Each row is a point. To make a cloud, some directions were put in groups of two or more. Within a group, all points are equally far from the middle, so they leave a hole (a ring in 2 directions, a hollow ball in 3). The other directions are filled evenly. Then the cloud was stretched, turned, moved and blurred a little. Count the holes, and give their numbers of directions, smallest first.

Cloud, 19 rows:
[[ 0.35 -0.09  0.20]
 [-0.01  0.10 -0.67]
 [-0.02 -0.27  0.28]
 [-0.22  0.20  0.41]
 [-0.32 -0.34 -0.32]
 [-0.21 -0.21 -0.54]
 [ 0.42  0.29  0.19]
 [ 0.03  0.28 -0.67]
 [ 0.33  0.19 -0.56]
 [-0.40 -0.34 -0.19]
 [ 0.13  0.22 -0.66]
 [-0.18 -0.38 -0.33]
 [ 0.21 -0.14  0.31]
 [ 0.35 -0.20  0.04]
 [-0.34  0.05  0.35]
 [-0.52 -0.16  0.12]
 [ 0.49  0.22 -0.31]
 [ 0.43 -0.04 -0.36]
 [-0.29 -0.39  0.05]]
Holes: 1 (3)

Cloud (26 x 4):
[[ 0.01  0.04  0.67 -0.17]
 [ 0.02  0.02  0.52 -0.26]
 [-0.13  0.60  0.22  0.20]
 [ 0.01  0.35 -0.24  0.08]
 [ 0.18  0.44  0.53 -0.38]
 [-0.05 -0.18  0.28  0.14]
 [ 0.03  0.40 -0.13  0.33]
 [-0.43  0.17  0.37 -0.37]
 [-0.18 -0.14  0.05 -0.59]
 [ 0.52  0.13  0.37 -0.26]
 [-0.24 -0.30  0.19 -0.56]
 [ 0.20 -0.02  0.37 -0.84]
 [-0.11  0.04  0.03  0.07]
 [ 0.06 -0.41  0.52  0.21]
 [ 0.08  0.43  0.44 -0.07]
 [-0.38  0.06  0.07 -0.21]
 [-0.30  0.70  0.12 -0.14]
 [ 0.35  0.03  0.20 -0.11]
 [-0.07  0.42 -0.26  0.17]
 [-0.07 -0.34 -0.03 -0.18]
 [ 0.02  0.06  0.61 -0.42]
 [ 0.14  0.46  0.31  0.26]
 [ 0.69  0.23 -0.19 -0.05]
 [ 0.50  0.44  0.37 -0.05]
 [ 0.50  0.10  0.68 -0.38]
 [ 0.08 -0.02 -0.39 -0.25]]
Holes: 0

Cloud (78 x 8):
[[ 0.09 -0.06  0.10  0.84  0.55  0.11  0.22  0.01]
 [ 0.12  0.19  0.56  0.28 -0.53 -0.07 -0.18 -0.29]
 [ 0.60 -0.05  0.09  0.08 -0.46 -0.15  0.16 -0.20]
 [ 0.07 -0.16  0.09  0.33 -0.39 -0.41  0.60 -0.20]
 [ 0.54 -0.45  0.18 -0.28  0.18 -0.11 -0.32 -0.33]
 [ 0.06  0.40  0.51  0.45  0.05  0.29  0.20  0.33]
 [ 0.01 -0.52 -0.03  0.20 -0.54  0.42  0.63 -0.30]
 [-0.32 -0.03  0.30  0.46 -0.09  0.67 -0.43 -0.01]
 [-0.29  0.21  0.02  0.22 -0.46  0.09  0.01 -0.43]
 [-0.29  0.24  0.05 -0.20  0.27  0.10  0.35 -0.02]
 [-0.08 -0.57  0.43 -0.07  0.38 -0.36 -0.05  0.00]
 [-0.29 -0.11 -0.13  0.57 -0.03 -0.18 -0.36 -0.50]
 [-0.15 -0.19  0.12  0.02 -0.56 -0.18 -0.27 -0.19]
 [-0.17 -0.12  0.59 -0.16  0.13  0.46  0.28 -0.34]
 [-0.28  0.00  0.86  0.32  0.04 -0.07  0.06 -0.36]
 [ 0.05  0.28  0.05 -0.05 -0.20  0.03 -0.32  0.27]
 [ 0.16  0.02  0.37  0.39  0.75  0.21  0.02 -0.52]
 [ 0.56 -0.31  0.02  0.63 -0.17  0.26 -0.11  0.19]
 [ 0.30 -0.52  0.49  0.19  0.79 -0.13 -0.37 -0.15]
 [ 0.02 -0.59  0.16  0.19  0.74  0.05 -0.45  0.05]
 [ 0.10  0.10  0.51  0.55  0.29  0.33 -0.79 -0.04]
 [ 0.31 -0.32  0.20  0.74  0.18  0.25 -0.36  0.22]
 [ 0.05  0.08 -0.09  0.31  0.38 -0.20 -0.41  0.38]
 [-0.03  0.51  0.16  0.59  0.30  0.07  0.39  0.13]
 [ 0.17 -0.38 -0.33  0.46 -0.27 -0.17 -0.17 -0.02]
 [ 0.02  0.15 -0.33 -0.03  0.22  0.48  0.06 -0.14]
 [-0.20 -0.45  0.66  0.07  0.04  0.15  0.18  0.17]
 [-0.12 -0.52  0.07  0.13  0.07 -0.14 -0.43  0.32]
 [-0.64 -0.27  0.23  0.29  0.12  0.50  0.02 -0.24]
 [ 0.00 -0.64  0.46  0.01 -0.34  0.42 -0.08 -0.26]
 [ 0.07 -0.73  0.06  0.18 -0.22  0.28  0.01  0.32]
 [-0.11 -0.30  0.02  0.14 -0.61  0.11  0.44 -0.48]
 [-0.04 -0.53  0.45 -0.10  0.30  0.07  0.47 -0.15]
 [ 0.53 -0.36 -0.29  0.11 -0.11 -0.23  0.17 -0.12]
 [ 0.25  0.36  0.62  0.47  0.07  0.15 -0.24  0.02]
 [ 0.65 -0.06  0.24  0.11 -0.10  0.10 -0.52 -0.35]
 [ 0.04 -0.31  0.61 -0.43  0.20  0.01 -0.07  0.01]
 [-0.29  0.16 -0.02 -0.09 -0.24 -0.06 -0.12 -0.38]
 [ 0.35  0.36  0.26  0.66  0.00  0.04 -0.25 -0.43]
 [-0.31  0.38  0.38  0.42 -0.06 -0.09  0.46  0.06]
 [ 0.19 -0.43 -0.03  0.30  0.31 -0.11  0.06 -0.78]
 [-0.01  0.40  0.17  0.76  0.21 -0.11 -0.26 -0.20]
 [-0.56 -0.63  0.32 -0.07  0.19  0.28 -0.19 -0.49]
 [ 0.23  0.22  0.13 -0.34 -0.09 -0.01 -0.28 -0.43]
 [ 0.27 -0.07  0.06 -0.12  0.16 -0.02  0.82 -0.26]
 [ 0.31 -0.23  0.54  0.64  0.39  0.23  0.02 -0.46]
 [-0.05  0.46 -0.10  0.36 -0.08  0.02  0.00 -0.33]
 [ 0.26 -0.36 -0.23  0.25 -0.23 -0.07  0.70 -0.37]
 [ 0.58 -0.03 -0.10 -0.15  0.11  0.43  0.01  0.21]
 [-0.03  0.03  0.02 -0.01  0.82  0.03 -0.41 -0.22]
 [ 0.31  0.24  0.64  0.09  0.59 -0.18 -0.30 -0.11]
 [-0.30 -0.17  0.33  0.26  0.24 -0.23 -0.52  0.34]
 [ 0.32  0.07  0.22  0.31  0.32  0.08 -0.78  0.09]
 [-0.01  0.22  0.39  0.74  0.52  0.24 -0.15  0.00]
 [ 0.03 -0.41 -0.02  0.35 -0.25 -0.45 -0.25 -0.10]
 [ 0.51  0.04  0.00 -0.24 -0.39 -0.09  0.25 -0.06]
 [ 0.36 -0.28 -0.12  0.03  0.57  0.41  0.38  0.06]
 [-0.41 -0.28  0.32  0.37  0.43  0.02 -0.25  0.39]
 [-0.27  0.33  0.68  0.42  0.25 -0.12 -0.30 -0.07]
 [ 0.33 -0.11 -0.14 -0.02  0.25  0.51 -0.29 -0.47]
 [-0.01  0.23  0.00  0.06  0.50  0.49  0.37  0.01]
 [-0.05 -0.38 -0.41  0.53 -0.05  0.61  0.11 -0.16]
 [ 0.43 -0.03  0.14  0.70 -0.13  0.46 -0.29 -0.43]
 [-0.52 -0.35  0.12 -0.18  0.07  0.24  0.21 -0.15]
 [-0.09 -0.42  0.00  0.00 -0.13 -0.36 -0.18  0.19]
 [ 0.46  0.23  0.36 -0.03  0.47 -0.25 -0.06  0.02]
 [ 0.20  0.36  0.46 -0.02 -0.03 -0.32 -0.15  0.05]
 [ 0.49 -0.11  0.00 -0.08 -0.05 -0.39  0.42 -0.20]
 [ 0.11 -0.12  0.04  0.11 -0.43 -0.33  0.59 -0.30]
 [-0.20 -0.17  0.48  0.06  0.05 -0.57 -0.22 -0.02]
 [ 0.29  0.31  0.27 -0.08 -0.30 -0.26 -0.09 -0.07]
 [ 0.26 -0.10  0.33  0.22  0.25  0.42  0.55 -0.45]
 [-0.20 -0.13  0.01  0.99 -0.07 -0.18  0.19  0.10]
 [ 0.04  0.04  0.87  0.39 -0.17 -0.03 -0.01 -0.50]
 [-0.23 -0.19  0.13  0.15  0.59 -0.04 -0.51  0.30]
 [ 0.49  0.22  0.10  0.05 -0.40  0.37 -0.08  0.10]
 [-0.37  0.19  0.56  0.35  0.12 -0.36 -0.17 -0.06]
 [ 0.12  0.20  0.28 -0.08 -0.40 -0.11 -0.21 -0.61]]
Holes: 2 (3, 4)

Cloud (97 x 9):
[[ 0.47  0.00  0.52 -0.17 -0.02  0.06 -0.35  0.01  0.47]
 [-0.04  0.40  0.44  0.02  0.15 -0.19 -0.65  0.17 -0.27]
 [-0.22  0.09  0.07 -0.41 -0.10  0.71 -0.41  0.28  0.66]
 [ 0.32 -0.44  0.11  0.55  0.04  0.13  0.30  0.14  0.18]
 [-0.06 -0.18  0.00 -0.39 -0.26 -0.45 -0.61 -0.04 -0.12]
 [-0.13  0.06 -0.26  0.43 -0.37  0.45 -0.25  0.02  0.13]
 [ 0.54 -0.39 -0.14 -0.27 -0.71 -0.12 -0.11  0.05 -0.20]
 [-0.11 -0.33  0.06  0.67  0.08  0.24 -0.45 -0.27 -0.31]
 [-0.09 -0.07  0.55  0.08 -0.14 -0.18 -0.18  0.03  0.67]
 [ 0.17 -0.48  0.20  0.20  0.13  0.54  0.04  0.13  0.95]
 [ 0.12 -0.28  0.13  0.34  0.50  0.61 -0.16 -0.17  0.52]
 [-0.09  0.29 -0.21 -0.05 -0.58 -0.18 -0.12 -0.41 -0.42]
 [ 0.07  0.23  0.35 -0.12  0.17  0.46 -0.14 -0.12  0.71]
 [-0.09  0.23  0.07 -0.10  0.02 -0.17  0.24  0.22 -0.01]
 [ 0.07 -0.39 -0.14  0.28 -0.45  0.34 -0.31  0.12  0.32]
 [ 0.22 -0.33  0.30 -0.08 -0.70 -0.48  0.49 -0.28  0.09]
 [-0.29  0.07 -0.15  0.33 -0.53  0.34  0.02 -0.05 -0.40]
 [-0.34 -0.19 -0.21  0.10 -0.39 -0.43 -0.37 -0.36  0.26]
 [ 0.66 -0.05 -0.47  0.25 -0.32  0.05  0.11 -0.10 -0.32]
 [ 0.16  0.32  0.48  0.04  0.02  0.02 -0.26 -0.36 -0.09]
 [ 0.27 -0.24  0.22 -0.56 -0.62 -0.26 -0.26  0.33 -0.33]
 [-0.16  0.18 -0.20  0.27 -0.54  0.04 -0.19 -0.03  0.03]
 [ 0.36 -0.11 -0.36 -0.10 -0.17 -0.07 -0.65 -0.22  0.30]
 [ 0.13  0.03 -0.29  0.36 -0.08  0.44  0.33  0.40 -0.15]
 [ 0.09  0.32  0.01  0.38 -0.03 -0.20  0.27 -0.39 -0.25]
 [-0.11 -0.33 -0.06 -0.28 -0.69 -0.52 -0.04 -0.19  0.09]
 [-0.04 -0.19 -0.03  0.28 -0.12 -0.44  0.55 -0.28  0.17]
 [ 0.29  0.02  0.27 -0.46 -0.18 -0.21 -0.58  0.40  0.56]
 [-0.11 -0.20 -0.13 -0.08 -0.14  0.62 -0.31 -0.41  0.15]
 [ 0.70 -0.14  0.31  0.57 -0.54  0.40  0.22 -0.11  0.23]
 [-0.03  0.29  0.24  0.59  0.18  0.62  0.04  0.23  0.04]
 [-0.35  0.06 -0.02 -0.19 -0.32 -0.18 -0.50 -0.05  0.14]
 [ 0.34 -0.34 -0.07 -0.14 -0.12 -0.09 -0.75  0.15 -0.15]
 [ 0.04 -0.71  0.24 -0.03 -0.19  0.45 -0.20  0.37  0.77]
 [ 0.04  0.19  0.00  0.36 -0.34  0.55 -0.54  0.30  0.55]
 [-0.30 -0.32 -0.17  0.32 -0.17 -0.47 -0.14 -0.26 -0.56]
 [ 0.61  0.02  0.09  0.27 -0.44  0.20 -0.47  0.36  0.52]
 [ 0.04  0.10  0.19 -0.39  0.04  0.11  0.00  0.41  0.69]
 [ 0.40 -0.02 -0.36  0.49  0.28  0.18  0.08  0.08  0.32]
 [ 0.55  0.15 -0.02  0.39 -0.49  0.31 -0.65 -0.04 -0.14]
 [-0.38 -0.38 -0.18  0.12 -0.28 -0.49 -0.09 -0.19  0.27]
 [ 0.63 -0.18  0.15  0.11 -0.26  0.06 -0.35  0.65  0.33]
 [ 0.18  0.23  0.07  0.25 -0.38 -0.11  0.43 -0.72  0.06]
 [ 0.02  0.05  0.35 -0.43 -0.38 -0.35 -0.43  0.41 -0.34]
 [ 0.25 -0.34  0.26 -0.19  0.07 -0.10  0.45  0.01  0.02]
 [-0.09  0.24  0.22 -0.08  0.25 -0.38 -0.44  0.23  0.07]
 [-0.52  0.08  0.19  0.23 -0.15  0.09 -0.77 -0.32 -0.35]
 [ 0.46 -0.39  0.46  0.12 -0.17  0.39 -0.32 -0.03  0.93]
 [-0.25  0.08 -0.31 -0.33 -0.13 -0.18  0.18  0.12  0.03]
 [ 0.36 -0.01  0.35 -0.09 -0.18 -0.65 -0.31 -0.11  0.63]
 [ 0.18  0.28  0.26  0.29 -0.36 -0.13 -0.33  0.28 -0.23]
 [ 0.41  0.18  0.27 -0.04  0.02  0.63  0.12 -0.01 -0.03]
 [-0.24 -0.20  0.48  0.15  0.21 -0.33 -0.35 -0.11 -0.01]
 [-0.02  0.39  0.60  0.09 -0.04  0.04 -0.31  0.31 -0.38]
 [ 0.52 -0.20 -0.13  0.09  0.37 -0.04 -0.03  0.37 -0.05]
 [ 0.36  0.23  0.03  0.41 -0.69  0.18 -0.24  0.10 -0.20]
 [-0.25 -0.42 -0.17  0.54  0.04  0.49  0.19 -0.06 -0.55]
 [-0.21 -0.05  0.01 -0.41 -0.56  0.21  0.09 -0.07 -0.21]
 [-0.25 -0.43 -0.17  0.32 -0.02  0.22 -0.08  0.41 -0.45]
 [ 0.72 -0.41  0.01  0.49 -0.39 -0.17  0.56  0.14  0.24]
 [-0.38 -0.43  0.02  0.46 -0.02  0.18 -0.21  0.11  0.17]
 [-0.34 -0.28 -0.06  0.55  0.02 -0.01 -0.16 -0.28 -0.41]
 [ 0.08 -0.18  0.24  0.33 -0.31 -0.14  0.66  0.24  0.29]
 [-0.04 -0.33  0.02 -0.04 -0.73 -0.41  0.30 -0.50  0.13]
 [-0.16 -0.34  0.01  0.05  0.53  0.31 -0.04 -0.45 -0.30]
 [ 0.09  0.23 -0.29 -0.11  0.25  0.18 -0.48 -0.31 -0.26]
 [ 0.53 -0.11 -0.10 -0.24 -0.31  0.11  0.06  0.36  0.61]
 [-0.13  0.04 -0.25  0.37 -0.48  0.20 -0.45  0.06  0.67]
 [-0.01 -0.05 -0.25 -0.29  0.26 -0.05 -0.15  0.07 -0.74]
 [-0.30 -0.40 -0.03 -0.11  0.54 -0.08  0.14 -0.19  0.54]
 [ 0.41 -0.15 -0.01  0.11 -0.40  0.33 -0.10  0.58  0.23]
 [ 0.51 -0.71  0.02  0.33 -0.15 -0.22 -0.27 -0.20 -0.07]
 [ 0.01 -0.46  0.15 -0.13  0.29 -0.42  0.26 -0.16 -0.43]
 [-0.35 -0.41 -0.05 -0.13 -0.28 -0.41  0.19 -0.18 -0.03]
 [ 0.28 -0.57 -0.01 -0.20 -0.09 -0.21 -0.44  0.27 -0.71]
 [ 0.22 -0.02 -0.12  0.58  0.03 -0.43  0.33 -0.22 -0.13]
 [ 0.24 -0.58  0.33  0.02  0.17  0.06 -0.47 -0.05  0.02]
 [ 0.14 -0.34  0.07 -0.10 -0.09 -0.04 -0.79 -0.50  0.01]
 [ 0.25  0.40  0.29  0.14 -0.54 -0.04  0.08 -0.31  0.35]
 [ 0.56 -0.31  0.44  0.55  0.01  0.12 -0.10  0.16 -0.34]
 [-0.32 -0.21  0.22 -0.05  0.49  0.38 -0.37 -0.41  0.15]
 [-0.38  0.09  0.10  0.43  0.14  0.48 -0.97  0.23 -0.10]
 [ 0.33 -0.13  0.02  0.63  0.35  0.00 -0.06  0.15  0.09]
 [ 0.13  0.22  0.03  0.33 -0.43  0.02 -0.02  0.28  0.01]
 [ 0.62 -0.27  0.52  0.02 -0.33  0.15 -0.32 -0.29  0.49]
 [-0.34 -0.23  0.18  0.41 -0.16  0.28 -0.74  0.12  0.12]
 [-0.20 -0.23  0.20  0.16 -0.39 -0.46 -0.57 -0.35 -0.13]
 [ 0.25  0.46  0.45  0.12 -0.11 -0.17 -0.39 -0.30 -0.50]
 [ 0.14  0.36  0.09  0.57 -0.08  0.46 -0.43  0.12  0.56]
 [-0.27 -0.02  0.76  0.38 -0.33  0.43 -0.33 -0.04  0.09]
 [ 0.28 -0.10 -0.25  0.10  0.26  0.38  0.24  0.40 -0.58]
 [-0.67  0.08 -0.37  0.40  0.31  0.20 -0.48  0.03 -0.03]
 [ 0.14  0.08 -0.09  0.35 -0.06  0.60 -0.07  0.36 -0.39]
 [ 0.06 -0.28  0.17  0.57 -0.50  0.30 -0.25 -0.28 -0.11]
 [-0.08 -0.31 -0.07 -0.14 -0.19  0.46  0.15 -0.38 -0.40]
 [-0.22 -0.30 -0.19  0.09  0.35  0.61 -0.49 -0.29 -0.06]
 [ 0.19  0.06 -0.25  0.26 -0.27 -0.73 -0.17  0.13 -0.28]]
Holes: 2 (2, 2)
